Each row of a before or after table is a point. The points were changed in one or more steps. Then noise was added and the rows were shuffled. The steps act on how far a point lies along the listed directions, d1 being the first. Name the steps. A step turns or swaps two directions, mirrors them in a line or flattens them onto one, adds a multiple of one to another, or multiplies one. Angles are multiples of 10 degrees, from the lower direction toward the higher: turns from -170 to 170, lines from 10 to 170 but not 90. Use the fewest steps. Two steps may share a direction if one is a turn and the other turns, adds or multiplies; they go together, in the order done. Otherwise the lowest direction goes first.

Directions:
(1): [ 46 -37  11]
(2): [ 23  11 -55]
(3): [32 46 22]
Before (12 x 3):
[[  8  -5  34]
 [-37  36  -2]
 [  0  11  -1]
 [ 25  22 -39]
 [ 44  -7 -52]
 [ 28 -24  28]
 [-15  39  19]
 [-11  31   6]
 [ 12 -10  13]
 [-11  22 -16]
 [-19  34 -14]
 [-13  12  -1]]
After, 12 rows:
[[  0  -7  19]
 [ 15 -15  18]
 [ -2 -14   1]
 [  1 -27  16]
 [ -9   6 -20]
 [ 54 -10   3]
 [ 60  24 -20]
 [-10 -39  13]
 [ 16 -25  29]
 [-28  -5 -24]
 [-21  14 -43]
 [ -4 -32  45]]
Steps: turn d2 and d3 by 140 degrees; turn d1 and d2 by 120 degrees

Directions:
(1): [ 30  10  46  -8  50 -26 -38  -7]
(2): [ 14 -41  53  10 -18  10  37 -36]
(3): [-48 -38 -10  11  -1 -51 -24 -26]
(4): [ 34 -31 -50 -21  40  -1  21 -27]
(5): [-17  20  -4 -14  -3  46 -35 -60]
(6): [ 23 -40   0 -46 -38   6 -40  22]
Before:
[[ 14 -26   3  -9 -13   0   9  13]
 [-10  22  -7  18   4   4   9   7]
 [-11   3 -22  13   4  -5  27   4]
 [  9  38  10   4  13   7  -3  14]
 [ 14  -4 -25  -7   4  20   6  -6]
 [  6  11  -1   9 -29  10  11  37]
 [  1  20  27   7   5   7   2   0]
 [ 21   1   5   3  22   1  19 -18]
 [ -5  -6  13  -8 -16  -5  -5  -5]
 [-15  -3 -16 -14   1   7 -37   4]]
After:
[[ 11 -16  27 -11 -26  10   3  -6]
 [ 10  -8 -18 -11  23  -5 -21 -11]
 [-20  43 -14  27  32 -14  -2   4]
 [ -6  25 -51 -35  -2  20 -58  40]
 [  3   2  16   2   1 -33 -34  27]
 [-44  34 -31  17  15 -26 -18   6]
 [ -3 -23  10  23   9  -8  45 -44]
 [ 28 -54  31 -18 -20  -3   3   3]
 [-28   1  22  23  -5  -6  16 -18]
 [  4  31  -7  18  43 -14  16   4]]
Steps: turn d1 and d3 by 160 degrees; multiply d2 by 3; multiply d6 by 2
